Each point is reached from the start by the listed moves, each made 0, 1 or 2 times, or once backwards (-1), plus a little noise. Say if it took an odd or an even number of moves. Then give how often each move was made.
(in the rows, 128 means zero)

Moves:
(1): [ 79 141  94]
(2): [166 136 131]
(3): [140 102 103]
Start: [119 120 131]
Points:
[ 33 120  37] -> odd (2, 0, 1)
[208 114 168] -> even (-1, 1, 0)
[130  93 104] -> odd (0, 0, 1)
[107 146 156] -> odd (0, 0, -1)
[167 102 107] -> even (0, 1, 1)

Moves:
(1): [142 118 105 135 151 121 141 137 132]
(2): [119 124 128 120 110 115 113 110 124]
(3): [129 128 134 122 126 124 121 140 119]
(4): [153 129 121 137 157 150 122 140 156]
(5): [133 149 133 136 141 139 121 120 124]
(6): [128 116 158 131 114 130 141 120 109]
(7): [125 110 129 121 165 160 146 127 123]
(8): [148 145 131 121 130 124 137 133 133]
Start: [117 140 130 127 145 120 118 131 125]
Points:
[131  80 184 117 200 191 220 132  98] -> even (0, -1, -1, 0, -1, 2, 2, 1)
[145 167  66 166 187 119  83 134 181] -> odd (1, 0, -1, 1, 1, -1, -1, -1)
[134 154 152 142 158 121 108 112  88] -> even (1, 1, 1, 0, 2, 1, 0, 0)
[133 166 139 142 226 188 138 134 119] -> even (0, -1, 0, 0, 2, 0, 1, 0)
[151 108 177 141 249 210 149 115  87] -> even (1, 1, 1, 1, 2, 2, 2, 0)

Moves:
(1): [138 130 124 117 123 125 137 125 131 124 118 131 130]
(2): [130 115 122 125 121 137 126 115 127 118 118 123 123]
(3): [127 134 120 125 153 118 140 137 134 114 126 124 111]
(4): [134 122 126 132 129 119 132 119 136 149 123 123 143]
(5): [119 119 118 135 145 127 131 123 129 125 123 138 137]
(6): [145 130 129 134 135 128 135 132 130 114 122 136 113]
(7): [133 135 118 120 130 141 126 121 126 135 147 126 128]
(8): [143 133 130 132 134 135 128 127 123 127 114 128 133]
(9): [132 121 123 119 133 125 142 139 117 124 137 128 134]
(10): [123 115 137 122 129 125 115 131 109 132 126 143 131]
(11): [130 139 136 140 139 135 136 114 130 144 124 129 139]
(12): [127 129 126 131 119 124 127 114 110 131 126 108 131]
Start: [126 130 137 131 116 129 126 125 126 138 130 125 118]
Points:
[249 129  96 104 128 166 186 112 146 129 115 114 117] -> even (1, 2, 0, 2, -1, 2, 2, 2, 2, -1, 0, -1)
[139  55 125  71  73 107 125 110  27 105  77 105 144] -> even (2, 2, 0, 0, 0, -1, -1, 1, 2, 2, -1, 2)
[213 146 110 111 137 194 171 114 128 120 135 114 114] -> odd (0, 2, 0, 0, -1, 1, 2, 2, 2, -1, 1, -1)
[177 129  88 152 188 164 168  22 121 185  77 102 176] -> odd (1, 2, 1, 2, 2, 0, 2, 2, 0, 0, 2, 1)
[169  93 124 120 184  75 207 148 146 130  93 182 130] -> odd (2, 0, 1, 2, 1, 2, -1, -1, 2, 1, 1, -1)

Moves:
(1): [124 119 130 120 124 121 124 136 140 134 126 126 127 133 138 125 124 117
 121 122 123]
(2): [127 126 127 141 120 118 117 134 123 133 138 122 130 134 123 136 120 141
 137 133 133]
(3): [128 118 133 122 128 127 131 132 136 113 131 130 127 146 120 148 129 129
 113 121 128]
(4): [126 120 123 117 111 140 124 129 108 134 149 138 129 137 122 143 135 135
 130 128 132]
(5): [122 125 125 123 144 137 142 130 135 131 143 125 126 129 124 131 122 125
 119 127 130]
(6): [140 126 120 136 132 138 112 127 129 123 134 123 144 128 132 134 129 125
 127 130 106]
(7): [126 126 126 115 136 119 131 131 124 128 127 129 134 121 135 122 133 125
 130 126 130]
(8): [119 122 133 131 119 124 131 135 123 132 119 125 130 107 140 122 137 132
 121 123 130]
(9): [122 126 132 120 133 140 127 126 122 122 121 123 138 132 129 137 137 131
 125 137 130]
(10): [132 125 129 131 128 126 125 113 148 132 133 120 144 119 117 121 140 131
 125 113 118]
(11): [126 131 121 134 130 133 123 119 126 112 145 127 123 134 133 145 142 133
 129 121 121]
(12): [116 126 119 126 120 123 131 129 121 127 134 132 126 125 131 120 124 120
 118 118 125]
(13): [117 129 129 125 120 121 126 116 125 141 144 120 124 109 127 128 126 129
 136 141 128]
(14): [146 136 130 116 124 112 145 124 137 122 124 124 103 136 144 110 116 127
 120 125 125]
(15): [125 124 120 127 118 143 140 121 124 136 137 131 131 116 128 126 121 128
 131 114 133]
(16): [118 116 121 135 138 141 128 138 131 124 124 144 117 138 121 121 116 128
 123 133 120]
(17): [112 117 130 121 116 143 125 120 140 139 127 142 129 113 129 112 128 105
 123 140 138]
(18): [128 132 132 119 132 120 129 149 120 119 122 129 137 135 133 122 126 132
 129 124 122]
Start: [125 128 128 137 121 125 120 130 119 132 118 126 112 135 141 116 133 131
 128 116 124]
Points:
[ 66  88 103 131  74 128 124 107 134 117 150 173  10 113 185  99 118  84
  91 123  99] -> odd (1, -1, 1, 0, -1, 0, 0, 1, -1, -1, 2, 1, 2, 1, 0, 2, 1, -1)
[ 21  58 136  44  49 128 127 162  88 104 193 158  65 187 184 170 153  97
  49 128 152] -> odd (2, 1, 2, 2, 1, -1, 0, 1, 2, -1, 2, 2, 1, 1, -1, 0, 2, 1)
[ 18  83  90  46 111 158 204 140 104 116 199 175  70  70 203  72 112  63
  70  89 124] -> even (0, -1, 1, 0, 2, 0, 2, 1, 0, -1, 2, 2, 2, 1, 2, 1, 2, 2)
[ 63  82 109 148  54 155  89 120 121 105 153 166 115  70 156 104 149  83
  74 113  70] -> even (-1, -1, 2, 0, -1, 2, -1, 2, -1, 0, 1, 2, 2, 0, 0, 1, 2, 1)
[101  94  95 137  13 201  54   7 137 236 242 134 178  31 109 128 183  97
 186 111 123] -> odd (1, 0, -1, 2, -1, 1, 0, -1, -1, 2, 1, -1, 2, -1, 2, -1, 2, -1)
[120 116 117  63  78 150 192 103 107 117 150 121  54 170 183 136 115  98
  56  91 138] -> even (1, -1, 1, 1, 1, 0, -1, 0, 2, -1, 0, 2, 0, 2, 1, -1, 0, -1)
[ 87  57 118 125  98 176  87 152  95 175 155 145 170 102 151 150 177 122
 116 119 143] -> odd (1, 1, 0, 2, 1, 1, 2, 2, 0, 0, 0, -1, -1, -1, 0, 0, 1, -1)

Moves:
(1): [133 126 129 121 145 124 116 125 115 132 121 121 144 135 141 136 118 130
 135 129 119 114 130 143 136]
(2): [142 128 118 127 135 137 134 131 119 128 136 129 129 126 128 135 123 127
 128 129 125 133 136 134 122]
(3): [134 132 127 131 123 122 119 133 143 126 142 118 127 120 128 132 140 126
 119 131 141 121 137 120 136]
(4): [131 132 125 128 120 128 132 126 122 126 130 136 129 116 129 128 130 115
 130 121 125 120 118 138 133]
(5): [127 122 127 123 134 122 127 114 132 130 131 130 121 123 132 134 131 124
 127 123 130 129 131 134 115]
(6): [121 132 127 128 122 132 147 126 130 129 144 129 132 129 120 137 116 129
 117 129 136 135 135 128 129]
(7): [127 131 132 142 123 121 131 131 117 134 140 119 118 119 130 123 120 129
 118 124 119 134 132 130 121]
(8): [140 127 138 122 123 120 119 137 130 138 124 127 132 130 123 132 130 119
 118 140 123 124 130 129 132]
(9): [119 120 136 120 117 138 127 127 134 135 119 127 145 125 133 133 129 120
 138 109 128 129 135 118 119]
(10): [124 129 135 126 125 140 128 120 133 126 133 122 120 120 131 124 116 126
 129 128 132 136 133 122 140]
(11): [139 136 122 126 123 130 122 114 125 137 120 127 135 133 132 131 133 137
 117 122 121 134 116 127 124]
(12): [131 139 129 122 129 134 127 125 128 122 112 126 125 137 123 128 132 129
 121 125 135 114 126 126 124]
(13): [120 122 124 122 118 130 133 120 127 128 125 124 123 127 127 141 128 140
 127 140 136 127 129 134 131]
(14): [132 130 128 129 136 132 129 125 136 131 132 122 126 120 132 137 127 129
 122 133 116 118 117 131 127]
(15): [133 129 121 146 132 128 140 142 124 137 125 139 135 117 137 145 125 117
 132 129 130 138 121 112 119]
(16): [140 118 125 137 143 144 128 119 112 123 113 121 131 132 141 124 108 111
 123 122 114 122 133 132 141]
(17): [133 121 126 123 132 119 135 123 129 135 124 136 122 130 120 132 129 139
 135 125 126 130 140 122 144]
(18): [130 127 131 119 131 122 136 133 142 136 129 113 125 141 129 125 130 121
 120 121 144 126 121 130 138]
(19): [126 127 117 120 131 125 126 126 124 125 137 131 126 121 134 121 129 125
 122 123 118 116 117 125 122]
(20): [121 127 121 130 131 125 125 138 132 143 115 125 144 120 132 125 131 123
 128 136 129 128 128 125 131]
(21): [117 140 115 137 116 135 132 130 114 144 127 131 119 149 105 131 138 124
 133 130 136 117 128 106 140]
(22): [141 126 130 131 128 123 144 129 131 132 124 145 122 129 136 114 119 128
 127 138 127 116 136 137 127]
(23): [129 132 132 119 136 135 143 130 114 128 123 121 129 116 140 128 147 135
 134 126 128 123 138 118 122]
(24): [134 120 132 117 123 125 131 131 129 129 137 128 139 124 115 116 133 140
 129 131 129 123 121 126 123]
Start: [123 129 137 140 135 125 125 137 127 127 110 135 137 145 123 125 127 124
 119 136 126 128 117 145 119]
Points:
[203 141 152 103 133 145 110  92 105 117 132  99 148 141 138 169  25 112
  36 141  96  95 137 198 187] -> odd (2, 1, 1, 1, -1, 2, 1, 2, 0, 2, 1, 2, 1, 0, 0, 1, 1, 0, 1, -1, -1, 0, -1, 0)
[ 60  94 101 101 144 181 185 123  90 205  60  69 160 205 127 171 109  48
  91 122 156  83 170 134 126] -> odd (0, 1, -1, -1, 2, 2, 0, 1, 2, -1, -1, 0, 2, 0, -1, 2, -1, 2, 1, 2, 2, 0, 1, -1)
[121 123  91 123 172 180 235  88  87 176  77 127 123 104 184 173 102  53
  88  98 123  64 148 103 141] -> odd (0, 0, 0, 1, 2, 2, 0, 0, 1, 1, 0, 1, 1, 1, 1, 2, 1, 1, 2, 1, 1, 1, 2, -1)
[145 197  68 164 142 157 128 158  29 169 107 123 157 149 100  99 151  90
  52 160  58  39  81 127 123] -> odd (0, 1, 0, 1, -1, 1, 1, 1, -1, -1, 1, 1, -1, 1, -1, 1, -1, -1, 2, 2, 2, 0, 1, 0)
[167 161 104 184 131 169 171 139  68 212 114 116 151 105 175 162 139 109
 120 118 104  95 140  25 178] -> even (1, 0, 2, 0, -1, 0, 1, 0, 1, 2, 2, -1, 0, 1, 2, 1, 1, 0, 1, 0, 2, 1, 2, 0)
[107 119 121 165 173 158 153 140  54 151  35 117 193 119 181 190  86  42
  90 136 119  97 182 152  75] -> odd (1, 0, 0, 0, 2, 2, 1, 1, 1, -1, -1, 2, 1, -1, 1, 2, -1, -1, 0, 2, 0, 0, 1, -1)
[148 193  66 139 141  87 142 100  35 184  85 162 112 133 152 130 206 182
 129 163  84   7 110 163 146] -> odd (2, 0, 1, 2, 0, -1, 1, -1, -1, -1, 2, 0, 1, 1, -1, -1, 1, -1, 1, 1, 2, 2, 2, -1)
[174 131 108 123 175 166 129 105 123 123 129  91 157 188 105 184  65  48
  83 132 154  41 159 213 213] -> even (2, 2, 2, 2, 1, 2, -1, 0, 0, 0, -1, 1, 0, 1, -1, 2, 0, 1, -1, 0, 1, 0, -1, 0)
[186 149 110 123 123 194 171  83  95 140  90 130 101 173  98 193 133  67
  99 130 149  42 198 141 198] -> odd (0, 2, 2, 2, 1, 1, -1, 1, 1, 0, 0, 1, 1, 1, -1, 2, 1, 0, -1, -1, 2, 1, 1, -1)
[116 164 187  88  85 136  70 107 177 133  85  75 161 212 121  68 136 146
  97  44 151  97  49 147 111] -> even (1, -1, 0, 0, -1, -1, 1, -1, 2, 1, 2, 2, -1, 0, -1, -1, -1, 2, 0, -1, 0, 0, -1, 1)
[113 126  81 200  98 204 152 160  84 181 178 106 149  78 141 127  87 101
 115 136 105 105 154  51 117] -> odd (0, 2, 2, -1, -1, 0, 2, -1, 2, 2, 0, -1, 1, 1, 1, 1, -1, -1, 2, 1, 2, 1, 0, 1)

Moves:
(1): [130 132 132 128 134 126 119 119 127 132 132 125 133 123 132 121 123 127
 136 134 128 114 126 135]
(2): [129 137 128 131 129 133 129 137 126 135 125 130 121 135 126 129 137 123
 122 130 123 136 127 134]
(3): [133 134 133 127 127 133 123 124 136 130 133 135 125 142 132 123 122 133
 135 129 127 130 125 130]
(4): [127 130 125 124 123 124 120 136 124 132 133 132 125 119 137 133 129 131
 124 126 126 129 124 126]
(5): [129 128 118 119 130 130 127 128 135 119 135 131 130 125 135 135 129 126
 139 124 125 128 126 127]
(6): [134 139 135 119 129 129 131 123 130 133 120 133 127 119 133 126 130 133
 127 119 128 124 125 125]
(7): [128 119 133 139 122 112 119 120 130 129 127 126 131 122 119 134 139 123
 120 124 125 128 126 138]
(8): [125 131 127 124 124 134 115 129 131 128 123 125 134 136 127 138 130 127
 129 128 138 128 127 136]
(9): [122 125 124 128 119 128 123 131 138 129 137 116 129 119 122 122 134 125
 129 122 128 133 132 122]
(10): [131 124 128 124 130 126 121 132 128 130 122 128 132 129 127 125 132 130
 132 122 122 128 124 123]
(11): [123 133 134 119 126 133 127 127 133 126 131 133 136 127 126 129 124 124
 121 120 131 132 140 137]
(12): [134 130 124 136 120 131 123 128 126 130 136 129 129 122 126 122 122 143
 130 127 124 123 129 132]
(13): [129 129 139 134 131 138 124 120 142 121 124 125 128 114 130 131 124 115
 137 130 131 136 128 132]
(14): [134 131 116 134 125 132 122 130 129 130 123 132 132 122 135 136 133 126
 133 119 134 124 133 123]
(15): [125 130 135 128 147 131 134 133 137 129 126 129 144 124 134 125 138 132
 124 128 124 132 129 137]
(16): [126 130 123 127 127 132 122 132 132 123 127 127 131 126 129 124 124 129
 118 133 128 127 126 132]
(17): [131 119 123 128 137 125 123 123 126 128 128 124 120 137 133 131 136 136
 127 133 124 125 125 133]
(18): [139 139 130 135 142 119 123 123 127 120 133 142 127 126 123 137 128 149
 130 125 127 136 125 109]
(19): [127 130 128 118 119 128 134 141 135 119 120 133 136 141 130 121 144 126
 141 131 126 142 140 133]
(20): [138 132 128 128 124 129 129 133 134 134 118 132 130 130 126 132 125 122
 126 144 138 147 136 137]
(21): [121 124 120 119 117 132 121 118 124 125 119 129 130 127 125 103 132 130
 129 120 128 141 128 140]
(22): [118 131 135 117 128 127 121 129 136 127 123 138 119 128 123 131 132 121
 131 123 135 131 124 130]
(23): [131 126 133 126 126 142 126 120 126 134 127 139 122 112 125 117 140 121
 128 128 129 133 123 129]
(24): [123 129 129 135 125 137 130 127 127 134 129 123 128 124 132 136 125 126
 135 134 120 124 133 124]
Start: [133 136 131 127 135 125 142 133 136 135 122 140 136 135 128 115 143 135
 119 133 136 133 126 137]
Points:
[157 205 151  84 201 164 141 124 133 128 153 219 151  57 164 109 128 159
  83 125 110 152 102 122] -> even (1, 1, 0, 2, 2, 1, -1, -1, -1, 0, 2, -1, 0, -1, 1, 2, -1, 2, -1, 0, 0, -1, 2, 0)
[117 127 164 117 110 117 114 115 145 169 123 165 101  96  66 117 178  80
  95  77 177 132 117 103] -> even (0, 0, 0, -1, -1, 0, 1, 0, 2, 1, 1, -1, -1, 1, -1, -1, -1, 0, -1, 0, -1, 2, 2, -1)
[153 115 105 136 127  90 122 164 137 130 130 139 148 100 144 106 208 184
  72 130  70 150 117 177] -> odd (-1, 1, -1, 2, 1, 1, 2, -1, 0, 1, 0, 2, 0, -1, 1, 2, 2, 0, 1, 0, 0, -1, 0, 0)
[142 115  70 115  60 203  85 129 181 141 131 115 151 136 140  54 135 126
 175 175 135 157 177 186] -> odd (1, -1, 1, -1, 1, -1, -1, 0, 2, 1, 1, 2, 0, 1, -1, 2, 2, -1, 1, 2, 1, 0, 1, 2)
[137 140 134  89 130 203  98 127 174 144 127 157 182 110 151   7 142 159
 151 141 118 132  89 186] -> even (1, -1, 2, 0, 1, 0, -1, 1, 0, 2, -1, 2, 0, -1, 2, 2, -1, -1, 0, 0, 1, 0, 2, 0)
[158 171 129 120  90 167  82 109 132 180 123 188 152 141 118  45 189 160
 100 128 144 188 124 244] -> odd (1, 2, 2, 1, 0, 0, 1, 2, 0, -1, 1, 2, -1, 0, 1, -1, 0, 0, 0, 1, 2, -1, 2, -1)
